Every row gives one point. To make a cloud, some directions were put in groups of two or more. Within a group, all points are equally far from the middle, so they leave a hole (a ring in 2 directions, a hollow ball in 3). The other directions are filled evenly. Then the cloud was stretched, turned, moved and blurred a little. How many holes are there, and how many directions does each take, smallest first?

Cloud, 13 rows:
[[ 35  -9]
 [ 20  -4]
 [ 13  27]
 [  2  25]
 [ -1 -37]
 [ -9  55]
 [ 36   9]
 [-17 -14]
 [ 36  24]
 [-18  18]
 [ 33  60]
 [  5 -47]
 [  1  17]]
Holes: 0

Cloud:
[[-27   6 -45]
 [  1 -25 -20]
 [ 49 -11 -30]
 [  2   7   5]
 [  2 -12 -47]
 [ 68   9 -15]
 [ 48  -9  20]
 [ 35  -7 -33]
 [-10  20 -27]
 [-51   9 -30]
 [-11  41  35]
 [ 26  -9  38]
 [ 24  28   7]
 [ 22  18   8]
 [ 20 -16  24]
 [ 53   8 -38]
 [ 23  14  23]
 [-21  20 -49]
 [-27  12   1]
 [ 35 -17 -27]
 [ -2  -6 -39]]
Holes: 0

Cloud, 54 rows:
[[ 30  51  -1  31 -46  20]
 [-16  14  71  14  -6  12]
 [  1 -24  19  37 -42  -9]
 [  4  48 -20  26 -35 -13]
 [-25 -36  10 -16  -9  25]
 [-15  10  59  24  -3  -5]
 [-40   0 -26 -11   8  21]
 [ 27  52  -2  45 -22   9]
 [ 12 -34  -1  -9 -23 -45]
 [ -7  31   2  -5  -9 -48]
 [ 52   3   5  20 -39  25]
 [-16   3  68  19 -10   0]
 [ 29  14  17  25 -68  11]
 [ 38 -10  60  26 -17   7]
 [  4  28 -17   8   8 -43]
 [ 29  27 -42   8  17  -1]
 [-53 -19 -19   9  -9   2]
 [ 17   7  42  26 -19 -32]
 [-13 -51  21  -7  17 -18]
 [-30 -12   7  -9 -61 -24]
 [ -6   0   0  15   3  53]
 [-26 -42  25  18 -23 -22]
 [-49   0  33   1  11 -26]
 [  4  -8  19  10 -67 -28]
 [-24  -9 -25   4  19  29]
 [  1 -31  23  28 -36 -26]
 [ 18  30  37  35  -5 -13]
 [  4 -23  51  32 -36  22]
 [-12   6  37   4 -57  39]
 [-26  10  11 -37   8 -32]
 [-23 -11  29  -8 -66 -27]
 [-21  22  12  10 -67  12]
 [ 12 -50  12   4   6   5]
 [-33 -10  30 -34  23 -10]
 [ 24 -17   3 -17 -33   5]
 [-29  39  14  14 -47  30]
 [ 18  51  27  17 -26 -23]
 [ 19 -15  32 -23 -36   8]
 [-47  19 -20  -3 -37  -6]
 [ 13  21 -40  -8  -9   5]
 [-11 -51  17  -4  15 -23]
 [ 28  17   4  50 -37  25]
 [-56  -2 -26  -9 -11   3]
 [ -9 -14  60  -8 -42  32]
 [-21  19  12 -11  39  21]
 [  2   9  26 -37   5 -14]
 [-11 -21 -15 -25 -31  -8]
 [ 42  38  41  -3 -11   2]
 [ 19  35  21  30  22  36]
 [ -8  30  -8  47  -9   7]
 [ 19 -26   7  -9   4 -46]
 [-28  47  20  -5 -23 -26]
 [-14  23  23  10 -64  30]
 [ 50 -18  42  23 -30  13]]
Holes: 3 (2, 2, 2)

Cloud (80 x 8):
[[ -3 -47  16  48   1  17 -51  23]
 [-26  13  -2  12  -3  41  22  -3]
 [ 32   7   6 -24 -27 -26 -15 -33]
 [  7   3  62 -17  74 -19  11  -3]
 [-32 -17  -9   9  16 -10  36 -23]
 [-35 -26  21   4  18 -24 -36  30]
 [-26   5  -9 -31 -41   2  57 -25]
 [ 58  23 -28 -20 -19 -23  35 -44]
 [ -8  12  45 -38  44 -21  -1   2]
 [ 21  23   7 -14   3  32  57 -27]
 [ 21   0  -3 -58  36  31  -1 -11]
 [ 16   2 -11  -5 -61  22  -7  25]
 [ 33 -10 -15  29 -20  12 -52   7]
 [  3 -31  50  30 -11 -29 -13 -19]
 [ -2   7  56 -17  11  -4  28  28]
 [-28 -37  39  -9 -23   1  43  -7]
 [  5   5  40 -41 -24  19  31   9]
 [-20  -8 -16 -15 -47 -33  43   8]
 [-28 -45 -15  12 -15  -8 -31  59]
 [  7   6  49 -37  -5 -15 -13   9]
 [ 10 -20  -5  38  15  25 -29   9]
 [  5   7 -11  44  16 -50  27 -25]
 [-22 -27  24  14 -53  -3  60  -8]
 [-37 -22  29  15  12  38  24   6]
 [-34 -51 -28 -19 -18  12  20   8]
 [ 50  22  -2 -50   3  -8 -13 -34]
 [-17 -15  33 -32  25  23  24  11]
 [ 51 -23   1 -13 -15 -47   4 -23]
 [ 45   1  15 -22 -10 -58  10 -28]
 [-32 -10 -13 -46 -28 -14 -14  -2]
 [-25 -11 -36 -29 -30  52   5  26]
 [-57  -7  28  -5 -47  21  45  21]
 [ 54  23  -9 -45 -10  -1  48 -53]
 [ 43 -14  27 -37  50   4   0  15]
 [ -4 -32 -50  -1 -55  24  29 -15]
 [ 23 -30   0 -26  -5  52  -9  -1]
 [-11 -12  -6  16  18   6  -9  46]
 [-35 -17  20  49 -22  -6 -35  59]
 [ 11  -1  15   2  -1  34 -44 -13]
 [ 12 -21  10  32  45 -22 -35   4]
 [ 33   3 -31 -13  35   7  32 -44]
 [ 15  28   9 -24 -35 -22  22   5]
 [-19  10  23  25 -39 -53 -12 -12]
 [-28 -10  30 -32  24  16  33 -14]
 [ 34 -22  40   3  -1 -46  35  -6]
 [-45 -36   8  39  -9   2  23 -10]
 [-27   5 -12 -11   8  23 -44  28]
 [-22  22 -23  29  -6 -31 -13   4]
 [  3  35 -25  -4 -17   1   0  -5]
 [ -3  16  -6 -44  24   9  20  21]
 [ 55  -6  -4 -12   4  26  17 -29]
 [  1 -23  25  10  -6 -34  -5  37]
 [-19  -9  33 -38   7 -28  48 -23]
 [ 18 -10  37 -45 -32  -4  26   3]
 [  2  -8 -11   8 -14  -1  76 -34]
 [-29 -14 -13  17 -26 -45 -43  24]
 [  4  22  35  26 -28 -17 -36 -20]
 [  1 -15  27 -40 -17  45  12   3]
 [  3 -19   4  27 -30  -1 -21 -35]
 [ 22  42  14  10 -11   1  11 -12]
 [  9 -16  20  47 -22  25 -47  28]
 [ 21 -26  31  20  33  12 -12  18]
 [ -6   3 -12  -3 -29 -46  19 -35]
 [ 23  45  -1 -44  46  -5  12 -29]
 [  0 -26  -8 -35 -27 -17  68 -19]
 [ 35  -8   5 -29  61 -28  -6 -39]
 [  7 -21  11  15  53  -3  17  12]
 [ 21   9  34  22  25  -1 -46  16]
 [  8   8  33  -1 -48 -19  75 -18]
 [-44 -25 -30 -24  -2  10  15   8]
 [ 21  -2  19 -30 -55   4  44 -17]
 [-34 -21 -30 -28  17  15  -6  11]
 [ 20 -16  12  41  14   5 -50  20]
 [-27   7 -18 -14  -3 -17 -46  -7]
 [-27 -14  -5  18 -78 -30   6  11]
 [-48 -34  -3 -18 -38   6  35  -2]
 [ 22  29  60 -21  19 -59  10 -20]
 [ 19 -19  22 -14  51  11  19  17]
 [ 25  23  68 -37  15  -2   8 -21]
 [ 16 -33  25  14 -54 -19 -38   3]]
Holes: 1 (6)

Cloud, 90 rows:
[[ 31  -7  17 -53  20  36  -2  -7  17]
 [-34  16 -19 -49  72  11  43  -7  -8]
 [ -4  31  27 -28 -16  -1 -18 -29   6]
 [ 30 -15  14  -9 -15  10   8 -26 -27]
 [ 44  -3  38   6 -11 -14  -5 -60  44]
 [  6  -6  10  43 -36 -53 -15 -29  49]
 [ 10  32  37  39  20   4  14   5  61]
 [-19  64  -1   5  14 -45  49  -8  49]
 [-13  46  -6   9  16 -78 -29 -15  38]
 [ -4  87   5 -22 -14 -15  13 -15  16]
 [-37   9 -31  -2  13   4   0 -22 -15]
 [  5  -6 -27  62 -25 -45   0 -12  -8]
 [-44 -17 -36  10 -10  48  -4 -14   6]
 [ -4  -9  15  28 -28  -8  30 -40  -4]
 [-39  38 -17  31  27 -17 -32  58  -1]
 [  5  -1 -10 -13  40 -57  10 -37   9]
 [-19   0 -30  29 -35 -38  -4   7  -1]
 [-16 -16 -32  14  12 -10 -30 -20 -21]
 [  2  38  -2 -54  25 -63  13 -24 -19]
 [  1  -2  51  20  -4  -8  -7 -19  31]
 [-21   7  62 -30  23 -19  -1  38   9]
 [-19  42  38  28 -13  11  16 -40  23]
 [ 21  13 -16 -19   6   9  -3 -44 -38]
 [-36  27  -2  37   1 -28 -29 -35 -19]
 [ 29  13  51 -17  53  17  10  20  54]
 [ 32 -54  47 -47 -20 -23  22 -14  25]
 [ -7  16  18  15  18  42  -2 -19  -2]
 [ 52  18  -3 -21  -9 -11 -16   3 -21]
 [ 22   2  -4 -52 -11   7 -23  -6   4]
 [-27  26   3  -7  11  -7  45 -26  43]
 [ 46 -20  -5 -69   4 -48 -12  33 -39]
 [-34  69   4  11   4  -8  34 -21  50]
 [-17   5  36 -36  18  -9  12  24 -17]
 [-13  39 -32   5  31  25 -39 -46  -4]
 [-12 -10   1 -28   8 -23   3  17  46]
 [ 41  23  -3 -43  28 -48 -21  -3 -10]
 [ -7  27  12  20  27 -39  34 -20 -15]
 [-21  51 -31   5   3 -28  23  -6 -24]
 [ -4  27 -16  41  -7 -23 -25 -19  -6]
 [-47  34 -26 -53  36 -47 -19  24   9]
 [-37  -9  11 -37  22  15 -24 -49  29]
 [ 35 -33  53 -22 -32   4  12  35  16]
 [ 27 -54   2   3 -24  32 -24  29 -10]
 [ -4  62  29  15   9   4  -2  -1  19]
 [ -4 -21 -33  -8  -1  44  27  23  42]
 [ -5  61  -1 -24  49 -27 -16 -60 -16]
 [  7 -26  18   1  -1 -52  -8  17 -20]
 [ 22  43  14 -31  17 -41  29  33  13]
 [-16  50  -3  27  14  39   5 -45  61]
 [-32  12  -6  32  27 -15 -20  11  36]
 [  8  -8   6 -53  22  27  47  -9  18]
 [ 27  -7  11  -8  -5  -5  11  -8 -15]
 [ 16  47  -2   2  35  34 -21 -30  20]
 [ 20 -44  72 -17 -12 -15 -16  41  26]
 [-34  12 -34 -51  39 -28  -3  16   9]
 [-30  -2  28   9   6 -49 -21  12  20]
 [-12 -29  38  -3 -11   0 -15  -8  23]
 [ 47  22   0  13 -30 -12  22  11  -5]
 [-24  93 -41 -30  48 -31  33  17 -25]
 [ 23   9   8  23 -30 -31  10 -23  28]
 [ 34   5 -10 -26  11 -30  -4 -21 -41]
 [ 12  16  -6   4  -7 -41 -15 -18  26]
 [ 30 -38  68 -19  -4 -12  14  23   9]
 [ -8  34 -17 -77  15  22  25  41 -25]
 [  5  48  16   7  -3 -11  49   7  23]
 [-10  11  31 -13  36 -12  -7  60  12]
 [ 16  -2 -14   1  16  13  -3 -44   3]
 [-46 -31 -41   6   6  20 -24  -7 -13]
 [-18   5   3  19   9  -4 -40   2 -37]
 [ -4 -11  19 -26  35  15  35  -8  38]
 [-15  28  -8   5 -10  53 -15 -64  17]
 [ 35  -3  15 -24 -12  -3 -27   1  19]
 [  9 -34  12 -55  38 -30  -7 -26 -13]
 [-25   0   1 -15   9  27   3 -32  43]
 [ 40  28  21  -4 -23 -15  24 -12  -8]
 [-15  25 -42  -6   9  -5  14  30  15]
 [-25   1 -32 -43   8 -40 -57   5 -27]
 [ -8  29 -23 -45  47  -2  28  15 -32]
 [ 20  23 -10  34  17   8   8 -24  21]
 [-13  -2  43 -17  17  -2   4  -6  23]
 [  2   9 -11 -45  24 -10  13  43 -37]
 [ -5  -7 -12  14   9  40  25 -19 -14]
 [  4 -12  -2 -28 -37 -16  43  53   8]
 [ -2  -1   6 -31  38  47 -10 -16 -50]
 [ -6  22 -50   8  49   1 -14   6  14]
 [-36  11 -12 -11  38 -20 -13 -29   1]
 [-33  10 -20  42  14  21 -14 -42 -14]
 [ 32  12   1   0   6 -44  15  26 -15]
 [ 34 -50  49 -21  33  11 -24 -13 -19]
 [ -2  57   2  28   1  36  21   4  41]]
Holes: 0
